Each point is reached from the start by the listed moves, each made once or not at all, plus a little noise. Is the number of moves made odd or even? Then give how often each move was made.
(in the rows, 128 means zero)

Moves:
(1): [153 122 152 131]
(2): [102 144 149 157]
(3): [ 96 102 143 145]
Start: [130 101 151 121]
Points:
[103 117 176 149] => odd (0, 1, 0)
[ 99  74 167 138] => odd (0, 0, 1)
[ 75  92 187 166] => even (0, 1, 1)

Moves:
(1): [169 132 137 157 147 116 146 135 137 119 129]
(2): [130 137 137 124 123 115 135 119 145 104 101]
(3): [135  90 140 120 106 149 134 131 143 114 119]
(4): [132 139 161 146 126 141 154 130 133 152 105]
(5): [126 137 124 119 160 145 134 116 106 126 127]
(6): [145 138  83 164 108 171 114 113 134 129 138]
(7): [146 143  90 122 119 121 159 134 120 141 135]
(8): [131 142 109 132 105 133 121 143  97 116 141]
(9): [110 126 139 130 151 123 153 143 148 114 145]
(10): [141 153 121 102 123 136 112 141 126 135 136]
(11): [127 141 140 127 102 124 131 101 126 122 157]
Start: [140 123 133 145 115 113 123 128 129 129 129]
Points:
[185 164 112 159  63 208 135 130 120 105 106] => odd (0, 1, 1, 1, 1, 1, 0, 1, 0, 1, 0)
[140 145 126 201 115 170 160 130 157 137 137] => odd (0, 0, 0, 1, 0, 1, 0, 0, 1, 0, 0)
[209 151  83 198  56 140 189 123 154  61 171] => even (1, 1, 1, 0, 0, 1, 1, 1, 1, 0, 1)
[201 155 199 145 104 144 176 108 144  98 106] => odd (1, 1, 1, 1, 1, 0, 0, 0, 0, 1, 1)
[235 220 109 194  65 145 178 104 147 134 131] => odd (1, 1, 0, 1, 0, 1, 1, 0, 0, 1, 1)
[204 146 191 151 133 147 176 129 149 111  73] => even (1, 1, 1, 1, 1, 0, 0, 0, 0, 1, 0)
[180 142  53 161  46 191 151  97  89 109 181] => even (0, 0, 1, 0, 1, 1, 1, 1, 0, 0, 1)

Moves:
(1): [139 118 145 131 125 132 118 132 124 141 109 108 134 118 125 125 135 132
 128 117 116 138 137 135 125]
(2): [147 157 137 133 119 152 143 113 124 108 117 130 134 133 134 149 133 160
 134 150 141 112 123 116 138]
(3): [110 120 148 127 116 136 122 124 134 129 128 120 142 140 119 151 141 120
 136 125 131 132 120 107 148]
(4): [140 138 116 166 131 122 135 141 118 121 146 130 132 125 127 163 130 131
 153 133  82 144 128 139 114]
(5): [132 131 140 136 158 140 127 119 121 128 122 145 131 126 111 130 132 121
 135 134 135 125 137 124 120]
(6): [125 108 133 105 106 169 130 134 137 118 139 118 124 129 137 120 140 123
 124 143 131 136 159 120 126]
(7): [138  97 125 131 137 110 156 119 127 140 129 100 119 115 141 128 146 161
 127 131 125 129 127 109 122]
(8): [133 114 116 118 115 114 128 144 104 106 118 147 152 110 134 114 141 133
 121 126 133 133 136 128 130]
(9): [137 119 123 114 136 135 140 145 166 145 114 144 114 137 117 124 157 127
 127 127 124 110 102 135 135]
(10): [106 138 136 116 125 144 126 134 124 152 133 148 144 131 130 140 116 150
 130 116 120 126 124 125 115]
(11): [138 134 122 122 131 134 108 165 119 137 158 104 126 140 128 140 119 127
 133 140 129 139 112 132 133]
(12): [141 139 132 120  91 115 126 109 107 131 155 165 134 125 124 119 114 130
 122 135 133 146 132 137 121]
(13): [145 107 129 119 127 147 166 146 103 134 124 138 155 152 136 144 121 120
 145 124 134 111 129 129 147]
(14): [129 125 130 135 116 128 138 147 103 132 121 124 104 143 143 119 126 114
 128 135 117 139 110 111 124]
(15): [129 131 136 130 157 113 125 122 134 124 129 128 137 129 177 140 133 117
 126 154 126 123 116 152 137]
(16): [122 119 110 109 142 147 105 117 124 137 124 135  97 111 138 155 127 133
 146 129 128 124 135 127 125]
(17): [125 142 129 131 137 130 114 123 103 129 153 120 139 136 115 125 167 136
 115 117 120 111 149 135 147]
(18): [149 109 121 125 137 142 104 122 129 105 114 129 112 134 123 105 121 148
 127 135 116 125 101 143 124]
(19): [130 135 132 131 136 126 132 129 124 127 140 130 139 139 135 119 143 126
 143 116 137 136 141 136 121]
(20): [120 134 129 139 124 134 132 120 124 135 129 126 139 135 119 124 135 123
 141 144 136 119 128 130 110]
(21): [127 110 131 148 134 135 128 124 128 128 132 130 126 132 150 125 153 122
 112 131 152 130 127 148 118]
(22): [132 128 129 117 136 129 125 111 136 143  99 125 141 154 136 144 139 118
  97 120 115 174 130 142 134]
(23): [135 106 132 136 125  99 100 135 131 129 136 136 122 134 126 121 111 139
 141 136 133 119 158 116 103]
(24): [104 128 151 136 124 118 130 149 134 118 123 119 127 144 110 129 129 141
 144 152 131 130 131 162 119]
Start: [149 124 132 147 133 122  91 126 147 126 144 117 120 105 129 138 117 121
 153 128 140 147 130 154 130]
Points:
[164  36 165 156 222 149  71 165  90 175 137 115 119 205 210 182 148 159
 208 201 154 177 114 220  63] => odd (0, 0, 0, 0, 1, 0, 1, 0, 0, 1, 1, 0, 1, 1, 1, 1, 0, 1, 1, 1, 1, 1, 1, 1)
[185  55 178 111  81 206  66 136  68 177 219 105 153 136 167 218 176 208
 182 156 171 137 199 126 132] => odd (1, 1, 1, 0, 0, 1, 1, 0, 0, 1, 1, 1, 1, 0, 0, 1, 1, 0, 0, 0, 1, 0, 1, 0)
[163  71 144 156 161 117   7 146 114 116 141 149 151  96 185 190 135 168
 226 135  82 170 145 180  90] => even (1, 0, 1, 1, 0, 0, 0, 1, 0, 1, 0, 0, 0, 0, 1, 1, 0, 1, 1, 0, 0, 0, 1, 0)
[168  92 137 176 137 188  53 122 152 155 102 159  89 178 153 222 171 171
 190 172  99 168  81 154  84] => even (0, 1, 1, 1, 0, 0, 0, 0, 1, 1, 0, 0, 0, 1, 0, 1, 0, 1, 0, 1, 1, 1, 1, 0)

Moves:
(1): [138 122 128 119 125 138 126 127 118 127 123 133 131 141 126 136 130 131
 123 138 132 123 142 132]
(2): [132 131 134 130 123 122 133 123 125 115 136 135 140 126 133 135 137 133
 138 113 124 138 130 135]
(3): [127 127 124 133 141 129 142 124 136 125 126 128 123 130 138 111 138 115
 133 141 133 113 131 129]
(4): [133 134 125 126 126 120 136 125 138 131 127 124 139 123 128 126 136 121
 122 126 134 128 130 142]
(5): [128 110 136 139 151 133 127 118 140 147 133 134 134 145 138 120 108 129
 131 133 116 110 125 133]
(6): [118 128 138 128 135 128 122 117 126 131 124 129 124 126 133 126 128 135
 135 116 150 132 130 129]
(7): [113 134 108 126 140 117 142 124 126 122 118 132 133 136 134 123 130 139
 134 136 128 124 124 132]
(8): [123 126 140 109 136 129 134 136 114 136 122 132 124 109 129 121 145 125
 142 150 113 111 127 131]
(9): [136 118 125 115 123 127 124 134 131 122 109 131 121 137 125 142 123 123
 127 127 123 124 121 128]
(10): [136 132 136 119 129 134 131 138 129 136 129 133 127 132 129 129 137 131
 143 139 132 132 129 137]
(11): [115 125 124 110 124 138 129 133 143 121 133 138 112 138 123 132 125 111
 134 118 126 132 126 125]
(12): [136 126 128 130 149 130 128 143 119 121 139 135 128 116 142 118 150 129
 126 110 137 133 135 152]
(13): [138 127 135 123 140 144 127 120 130 118 131 127 140 129 125 122 142 125
 121 129 123 137 120 137]
(14): [134 137 123 115 124 131 130 136 134 124 134 126 132 127 128 129 133 129
 128 138 130 122 130 119]
(15): [146 133 125 119 139 134 136 128 131 141 128 125 127 126 131 129 120 127
 133 132 130 142 130 123]
(16): [131 114 129 124 136 133 121 123 128 129 143 115 125 120 127 132 131 125
 115 133 138 140 118 129]
(17): [133 117 137 117 143 120 136 144 129 126 119 136 138 133 128 122 131 127
 124 140 124 124 136 131]
(18): [127 139 130 117 127 124 146 134 129 113 133 132 120 119 116 125 117 132
 118 130 130 122 134 132]
(19): [131 121 125 124 130 119 122 123 122 122 127 120 139 124 130 113 141 134
 128 125 131 128 130 139]
(20): [130 122 125 132 127 133 128 122 140 142 139 117 132 132 122 133 144 134
 131 116 128 138 131 127]
(21): [136 119 122 128 126 129 131 137 125 136 138 112 122 144 130 128 139 116
 123 116 133 126 121 128]
(22): [130 132 128 121 124 123 127 139 127 129 118 106 129 124 132 140 131 128
 128 130 135 136 142 139]
(23): [131 149 130 124 133 121 110 115 135 123 128 130 114 126 135 123 133 120
 128 129 127 130 126 132]
(24): [129 113 128 132 134 135 142 137 129 137 133 136 126 124 146 120 134 139
 123 135 114 130 111 117]
Start: [135 127 130 106 135 118 112 125 131 122 119 129 152 123 135 126 135 140
 136 136 120 127 139 110]
Points:
[183  99 142  31 215 146 154 128 154 125 173  95 167 120 165  96 225 114
 144 124 159 134 170 187] => even (1, 1, 1, 1, 1, 1, 0, 1, 0, 0, 1, 1, 1, 1, 1, 1, 0, 1, 1, 1, 1, 1, 0, 0)
[173 124 117  17 163 114 157 163 121 134 104  94 141 129 136 151 167 133
 139 183 139 126 151 156] => odd (1, 0, 0, 1, 0, 0, 1, 1, 1, 1, 0, 0, 0, 0, 1, 1, 0, 1, 0, 0, 1, 1, 0, 0)
[197  91 157  44 210 152 133 125 166 142 111 136 178 152 154 112 160 119
 137 192 149 118 148 144] => even (1, 0, 1, 1, 1, 1, 0, 0, 1, 1, 0, 0, 1, 1, 1, 1, 1, 0, 0, 0, 0, 0, 0, 0)
[184 111 163  57 231 143 128 131 128 138 157 142 147  87 176  70 190 148
 139 172 100 136 117 166] => odd (0, 0, 0, 0, 1, 0, 0, 1, 0, 1, 0, 1, 1, 0, 1, 1, 0, 1, 1, 0, 0, 0, 1, 1)
[162  71 149  48 177 127 120 143 150 111 106 130 163 163 154 126 162 119
 152 164 128 118 164 158] => odd (1, 1, 1, 0, 1, 0, 0, 0, 1, 1, 1, 0, 0, 0, 0, 1, 1, 0, 1, 0, 0, 1, 0, 0)
[183 108 124   7 204 119 187 163 158 126 112 104 178  97 154  95 221 147
 136 215 121 131 141 155] => even (0, 0, 1, 1, 0, 0, 1, 1, 1, 1, 0, 0, 1, 1, 1, 1, 1, 1, 1, 1, 0, 1, 0, 1)
[168  93 143  63 164 148 136 147 139 126 118 117 152 158 154 134 139 147
 114 145 126 108 134 125] => even (1, 0, 0, 0, 1, 1, 0, 0, 1, 0, 0, 0, 1, 1, 0, 0, 0, 1, 0, 0, 1, 1, 0, 1)
[159 104 125  23 187 134 162 167 136 119 136 115 165 125 165 121 198 128
 142 170 103 153 119 118] => even (0, 1, 0, 0, 0, 0, 1, 1, 0, 0, 1, 0, 1, 1, 1, 1, 1, 0, 0, 0, 1, 1, 0, 1)
[135 125 141  43 198 140 128 129 141 161 103 151 124 146 185 112 148 146
 184 183 117 119 146 130] => odd (1, 0, 0, 0, 1, 1, 1, 1, 0, 1, 1, 0, 0, 0, 1, 0, 0, 0, 0, 0, 0, 1, 1, 1)
[162 103 150  45 165 125 149 165 151 146 121 117 148 104 154 129 148 143
 134 197 106 102 128 133] => even (0, 0, 0, 1, 1, 0, 0, 1, 1, 1, 0, 0, 0, 1, 0, 1, 0, 1, 0, 0, 0, 1, 0, 1)
[170 121 137  46 180 109 119 156 144 125 136 100 132 105 157 120 176 107
 117 152 126 100 141 166] => odd (0, 0, 0, 1, 1, 0, 0, 1, 1, 0, 0, 1, 0, 1, 0, 1, 0, 1, 0, 0, 1, 1, 1, 0)

Moves:
(1): [129 114 133 130 121 138 144 135 121 141 119 135 123 138 133 131 110 117
 129 133 124 122 141 107 137 122]
(2): [130 124 152 122 124 116 134 117 129 145 129 119 137 115 134 149 127 127
 121 128 132 140 116 113 128 129]
(3): [137 134 149 148 149 136 136 134 118 126 131 114 116 110 129 128 135 129
 136 126 126 117 144 136 121 124]
(4): [127 128 132 123 124 121 127 133 127 131 133 131 117 129 126 133 115 149
 142 128 130 119 132 139 146 133]
(5): [143 104 114 129 115 141 130 122 112 133 125 136 120 143 134 130 135 127
 152  99 125 143 104 127 122 136]
(6): [142 128 102 122 132 133 119  98 119 133 124 139 144 125 144 134 135 139
 113 121 107 120 156 123 162 115]
(7): [128 149 131 156 117 127 129 130 151 136 129 154 114 107 120 128 134 122
 132 109  85 125 120 116 113 134]
(8): [118 137 155 151 143 141 112 121 129 139 130 148 138 153 132 136 147 148
 122 130 122 128 132 120 134 126]
(9): [128 133 140 101 120 134 125 113 109 104 112 131 120 123 110 118 119 127
 124 133 130 113 121 144 132 131]
(10): [119 155 126 129 130 131 145  93 128 157 138 110 123 146 141  99 115 160
 127 102 137 136 131 133 116 134]
(11): [133 133 125 135 134 127 129 106 119 117 150 127 129 115 135 128 120 134
 139 127 113 143 123 134 126 111]
(12): [136 123 125 148 119 146 106 118 143 136 129 109 130 125 119 128 102 106
 139 135 136 107 145 115 135 115]
(13): [136 125 121 128 130 135 123 140 123 130 130 110 132 128 144 124 127 139
 130 130 127 133 116 120 123 142]
(14): [129 143 119 148 115 137 130 119 130 126 111 112 122 135 126 133 117 126
 118 144 121 133 131 128 131 131]
(15): [120 110 130 119 128 128 141 108 113 148 146 122 129 127 120 123 126 131
 123 127 133 124 140 129 118 127]
(16): [134 114 127 124 136 107 135 100 150 124 146 111 139 138 138 130 126 120
 132 133 114 101 102 142 129 150]
(17): [135 118 127 117 139 143 128 121 135 126 131 149 116 113 123 142 125 133
 119 140 132 123 115 111 121 135]
(18): [139 129 145 125 129 126 101 156 126 121 130 143 144 150 109 123 104 136
  93 109 127 121 119 132 131 130]
(19): [146 134 134 131 133 118 140 138 121 143 121 139 144 140 118 123 120 136
 154 156 133 120 114 132 115 112]
(20): [123 122 126 143 120 111 121 120 128 117 127 138 121 131 126 123 129 127
 136 135 139 131 115 126 146 118]
(21): [160 125 147 129 118 147 135 137 125 115 139 115 121 136 132 107 158 137
 115 135 138 133 152 120 124 139]
(22): [118 125 135 132 144 128 130 122 140 126 122 120 135 123 121 105 121 115
 133 130 119 137 123 124 131 133]
(23): [129 126 138 113 123 122 125 115 144 120 124 120 137 125 114 126 126 151
 140 117 131 136 147 114 112 130]
(24): [136 126 127 133 128 108  95 131 124 146 127 145 122 142 121 127 127 124
 130 140 105 141 131 143 124 148]
Start: [135 101 150 127 124 136 124 142 135 112 112 133 151 126 138 132 128 133
 126 138 128 121 136 139 142 133]
Points:
[216  70 185 141 123 136  50  47 117 174 152 194 177 147 119 160  71 179
 144 139  27  74  75 131 154 159] => even (0, 1, 0, 1, 1, 1, 1, 1, 1, 0, 1, 1, 1, 0, 1, 1, 1, 1, 1, 0, 0, 0, 0, 1)
[203 134 194 177 107 141  93  97 146  89 105 180 178 185 114 106 139 172
  87 163  60  67 119 139 179 145] => even (0, 0, 0, 0, 0, 1, 1, 1, 1, 0, 0, 0, 0, 1, 0, 1, 0, 1, 1, 1, 1, 0, 0, 0)
[181 108 186 167 106 199 153  72 124 149 150  32 124 133 153  81  67 201
 155 136 139 116 230 106 125 133] => odd (1, 0, 1, 1, 0, 0, 0, 0, 0, 1, 1, 1, 1, 1, 1, 0, 0, 0, 0, 0, 1, 0, 1, 0)
[193  68 195 128 107 123  57 134  69 156  84 209 176 209 131 145  88 193
 138 148  94 119  95 128 207 141] => even (1, 1, 0, 1, 1, 1, 0, 1, 1, 0, 0, 0, 1, 0, 0, 0, 0, 1, 1, 1, 0, 0, 0, 1)
[151 114 191 173 125 102 145 110 136 127 147 156 137  81 106 121 111 186
 203 145  95 113 147 140 115  97] => even (0, 0, 1, 1, 0, 0, 1, 0, 0, 0, 1, 0, 0, 0, 1, 0, 0, 0, 1, 1, 0, 0, 1, 0)
[166 123 159 185 129 191  91   7 112 120 104  82 143 141 148  82  75 215
 189 104  94 127 158 133 186 121] => even (0, 0, 1, 1, 1, 1, 0, 1, 1, 1, 1, 1, 1, 1, 0, 0, 0, 0, 0, 1, 0, 1, 1, 0)
[188  82 140 124  81 159  81  16 150 175 120 159 133 173  95 117  26 182
 121  86  47  63 151 120 153 182] => odd (1, 0, 0, 1, 1, 1, 1, 0, 1, 1, 0, 1, 0, 1, 1, 1, 1, 1, 0, 0, 0, 0, 1, 1)
[223 132 158 140 115 205 114  85  66  96 119  91 144 155 163  78 110 209
  89  83 100 131 154 155 154 146] => even (0, 0, 1, 0, 1, 1, 0, 0, 1, 1, 1, 0, 1, 1, 0, 0, 0, 1, 0, 0, 1, 0, 0, 0)
[244 114 167 189 119 128 104  81 140 158 135 178 124 175 131 100 109 208
 134 121  54  90 110 152 152 184] => even (0, 0, 1, 1, 1, 1, 1, 0, 0, 1, 0, 0, 0, 1, 0, 1, 1, 1, 1, 1, 1, 0, 0, 1)
[233  98 160 171 126 188 111  73 163 136 151 131 143 141 150 102 117 163
 106  73  79  68 140 114 137 168] => even (0, 0, 1, 0, 1, 1, 1, 0, 0, 1, 0, 1, 0, 0, 0, 1, 1, 1, 0, 0, 1, 0, 0, 0)
[141 143 185 143 107 136  56  36 136 152 105 208 134 165  83 113  86 243
  81 108  62 110 159 128 168 161] => odd (0, 0, 0, 1, 0, 1, 1, 1, 1, 1, 0, 0, 0, 1, 1, 0, 1, 1, 0, 1, 0, 0, 1, 1)

Moves:
(1): [100 131 126 133 114 131 142 111 109 115 125 108 132 136 115 135 131 139
 127 146 141 150 118 118 116 125]
(2): [123 133 115 116 119 111 145 136 129 147 124 133 110 150 112 133 143 134
 133 143 133 123 105 129 139 141]
(3): [121 134 113 130 125 122 132 131 130 132 127 131 110 124 117 123 110 125
 130 129 141 127 125 132 130 129]
(4): [129 153 105 143 135 156 123 136 125 141 124 147 121 120 143 149 126 147
 145 130 130 119 115 120 122 138]
(5): [130 128 118 120 125 129 123 131 131 113 143 136 133 122 140 130 127 124
 129 120 116 138 144 133 127 127]
(6): [131 135 131 131 124 127 140 127 146 114 118 131 120 132 143 130 126 131
 124 118 131 149 121 118 141 110]
(7): [128 134 128 143 118 124 138 129 133 147 118 140 125 116 121 131 120 156
 129 122 117 134 123 134 122 105]
(8): [126 123 115 131 120 142 132 146 141 122 108 146 125 121 150 124 127 123
 132 114 120 140 126 143 118 128]
(9): [113 121 115 120 140 133 132 139 120 126 122 123 116 133 119 144 120 134
 131 129 142 135 121 125 123 129]
(10): [135 126 120 127 154 115 131 124 126 138 114 119 107 127 147 127 116 123
 149 126 139 124 120 129 122 127]
(11): [141 114 134 123 128 122 145 122 121 104 131 135 155 135 128 142 123 104
 122 139 129 136 146 116 122 144]
(12): [127 126 125 125 138 126 117 121 127 127 121 125 126 157 138 131 121 115
 139 126 138 123 135 140 139 129]
(13): [130 148 140 130 128 133 134 138 129 147 140 126 131 122 114 126 131 143
 151 130 148 139 102 125 115 122]
(14): [134 146 140 130 115 148 147 134 102 150 128 130 123 143 133 139 147 139
 135 120 135 125 123 120 124 151]
(15): [124 117 116 135 131 115 121 143 128 124 125 119 133 123 119 121 129 129
 133 123 130 140 132 126 134 121]
(16): [123 129 130 122 125 118 117 133 112 131 128 121 124 161 122 127 119 120
 128 146 135 127 123 122 133 131]
(17): [143 113 125 111  96 125 112 123 138 133 143 124 158 121 108 109 142  97
 110 114  94 115 144 135 134 103]
(18): [123 112 123 144 141 134 139 118 112 126 132 126 137 118 120 120 116 146
 119 143 133 126 119 134 136 119]
(19): [144 114 118 129 128 115 119 131 137 126 134 121 133 146 134 129 124 124
 123 124 127 116 130 135 120 136]
(20): [138 128 127 123 121 152 130 132 134 108 130 130 145 111 124 113 138 135
 123 128 111 122 155 138 112 125]
(21): [105 154 140  83 123 106 143 119 125 101 119 134 129 156 122 128 117 119
 123 133 123 132 116  99 143 141]
(22): [136 133 118 147 142 129 137 125 129 128 133 133 112 158 107 131 121 122
 131 129 126 144 115 118 100 144]
(23): [105 132 110 143 132 138 115 145 145 124 144 136 145 110 147 122 122 124
 129 114 122 102 151 133 144  86]
(24): [113 140 121 135 121 144 134 142 124 126 132 124 126 122 130 135 122 134
 131 127 118 117 126 137 140 120]
Start: [132 105 136 134 147 171 119 136 117 136 140 128 109 133 131 121 134 126
  93 140 157 169 156 101 162 157]
Points:
[135 154 118 183 181 204 182 118  47 147 127 120  88 233 134 175  99 147
 152 186 236 223  83  50 126 189] => odd (1, 0, 0, 1, 0, 1, 0, 0, 0, 1, 1, 1, 1, 1, 0, 1, 0, 1, 0, 0, 0, 1, 0, 0)
[ 95 150  37  98 110 197 138 215 122 125 142 162 123 198 130 115 116 131
 123 118 163 166 137 105 190 121] => even (0, 1, 1, 1, 1, 1, 0, 1, 1, 0, 0, 1, 1, 1, 1, 1, 1, 1, 1, 1, 1, 0, 1, 0)
[126 137 101 168  91 201 125 155 103 166 176 115 136 204  72 101 127 128
 111 133 160 160 163 112 116 108] => even (1, 0, 1, 0, 0, 0, 1, 0, 0, 0, 0, 1, 1, 1, 0, 1, 1, 0, 1, 1, 0, 1, 1, 0)
[ 90 160  76 106 130 172 176 157 101 132 142 146 128 199  64 147 109 131
 133 178 155 179 115  50 118 125] => even (1, 1, 0, 1, 0, 0, 1, 0, 1, 1, 1, 0, 1, 0, 0, 1, 1, 0, 0, 1, 1, 1, 1, 0)
[115 117  52 165 139 176 171 145  36 165 134 110  91 237  77 151 105 112
 133 191 188 178 109  83 160 186] => even (1, 1, 1, 1, 0, 0, 0, 0, 0, 1, 1, 1, 0, 1, 1, 1, 1, 1, 0, 0, 0, 1, 0, 1)
[140 142 102 123 135 119 150 160 125 143 145 132 119 249 108 118  83  77
 129 111 174 182 139  60 164 118] => odd (0, 0, 1, 0, 0, 1, 1, 0, 0, 1, 1, 1, 1, 1, 1, 1, 1, 0, 1, 0, 1, 1, 1, 0)
[135 133  96 172 161 171 196 175  62 178 129 128  81 206  68 129  99 161
 149 181 200 184 111 109 137 170] => even (0, 1, 1, 0, 0, 0, 1, 0, 0, 1, 1, 1, 1, 1, 1, 1, 0, 1, 0, 1, 0, 1, 0, 1)
